Every row gives one point. The window is the flat piece filled in between its corners: a triangle in 3 columns, a solid with four corners in 4, and so on. A path goes straight from each point to the next, and from the last back to the first. List the points from which the path goes on through the window.

Window (3 x 3):
|   2 | -23 |  31 |
|   4 |  10 |  36 |
|  -2 | -17 | -42 |
Path:
(1): | -25 |  -7 |  29 |
(2): | 18 | 14 | 49 |
(3): | 22 | -9 | 38 |
(4): | -7 | 17 | 29 |
(5): | -36 |  -9 |  11 |
(6): |  34 | -31 |  43 |
(7): |  34 | -22 |  55 |
(8): | -7 | -8 | 41 |
(9): | -34 |  12 |  31 |
(10): | 17 | -2 | 10 |
(11): |  19 | -10 |  21 |
(12): | -22 | -17 |  28 |
(13): | -26 | -29 | -22 |
(14): |  16 | -29 | -23 |
(15): | 29 | 19 | 46 |
(16): | -33 | -13 |  65 |
Through the window after points: 3, 5, 9, 11

Window (4 x 4):
|   8 |  -5 |  24 |  19 |
|  25 | -44 | -26 | -28 |
|   6 |  24 |  10 |  10 |
| -24 |  31 |  17 |  52 |
Path:
(1): | 23 | -9 | 13 | 37 |
(2): |  -2 |  -3 |  29 | -41 |
(3): |  11 | -45 |  10 | -21 |
(4): |  36 |   0 | -62 |   2 |
(5): | 14 |  2 | 11 | 31 |
(6): |  12 | -23 |  10 | -67 |
(7): | -29 |  24 |  16 |  38 |
(8): |  1 | 19 |  8 | 49 |
Through the window after points: 3, 7

Window (6 x 6):
|  23 |  -4 |  42 | -20 |  -2 |  -7 |
|  -4 | -13 |  17 |  52 |   4 |   4 |
| -51 |  13 | -30 |  45 | -31 |   5 |
|  61 |  31 |  36 | -19 |  -8 |   3 |
|  18 |   1 |  10 | -21 |  63 |  23 |
|  15 |  38 | -23 | -28 |  45 | -34 |
Path:
(1): |  27 | -12 | -19 | -32 |  44 | -14 |
(2): |  27 |  23 |  50 | -10 |  37 |  19 |
(3): | -72 |  12 |  30 |  19 |  38 |   4 |
(4): |  27 | -13 |  11 |  40 |  -3 |   2 |
(5): |  47 | -11 |  -6 |  10 |  17 |   5 |
(6): | -29 |  28 |  23 |  -3 | -18 | -21 |
(7): |   9 |  50 |  60 | -20 |  -7 |  30 |
(8): |  24 | -34 |   3 |  13 |  19 | -20 |
(9): |  -4 | -39 | -20 |   4 |  -1 |  20 |
(10): |   8 |  33 |  28 |  43 |  25 | -24 |
(11): |  23 |  41 |  41 | -31 |  30 | -14 |
(12): | 45 |  1 | -9 | -2 | 10 | -8 |
(13): |  61 | -17 | -19 |   9 |  -3 |  18 |
(14): | -9 |  3 | 29 |  6 | 26 | 11 |
(15): | -6 | 68 | 31 | -7 | 28 | 23 |
(16): |  36 |   8 |  13 |   3 | -19 |  -4 |
Through the window after points: 3, 7, 9, 15

Window (8 x 8):
| -31 |  37 |  -1 | -32 |  18 |  16 |   2 |  -5 |
|  -4 | -13 | -10 |  -8 |  21 |   0 |  43 | -13 |
| -62 | -13 |   7 |  -6 | -29 | -25 |  17 | -19 |
| -41 | -23 | -35 |   1 | -25 |   1 |   4 | -34 |
|  23 | -36 |  53 |  28 |  24 | -32 | -81 |   1 |
|  33 | -12 |   7 |  23 |  -2 | -43 | -27 |  32 |
| -55 | -47 |  -9 |   5 |   5 |  15 |  -3 |   6 |
|   1 |  -2 | -47 | -53 |  48 | -27 |  37 |   5 |
Path:
(1): |  49 |  -3 |  48 |  -9 | -39 |  -6 |   4 |  21 |
(2): | -48 |  -4 | -27 |   7 |  58 | -21 | -35 |  -9 |
(3): | -61 |  -2 | -42 |  38 |  27 |  11 |  10 | -26 |
(4): | -23 | -29 |  -3 | -49 | -31 |  -3 |  24 |   2 |
(5): | -15 | -29 |  13 |  -1 | -10 |  -4 |  -9 |  10 |
(6): | -30 |  -5 |   4 |  20 |   9 | -10 | -23 |  -9 |
(7): | -10 |  44 | -13 |  33 |  42 | -19 |  25 | -14 |
(8): |  -3 | -22 |  -6 | -32 |   6 | -21 |  -7 |  -5 |
(9): | -20 | -35 |  21 | -25 | -33 |   1 | -15 |  -4 |
(10): |  -5 |  -5 | -34 |  48 |  35 | -35 | -19 | -12 |
(11): |  -1 |  20 |  11 |  75 |  31 | -20 |  -7 |  35 |
(12): |  26 | -33 |  -9 | -41 | -15 | -43 | -18 |   7 |
Through the window after points: 1, 9, 11
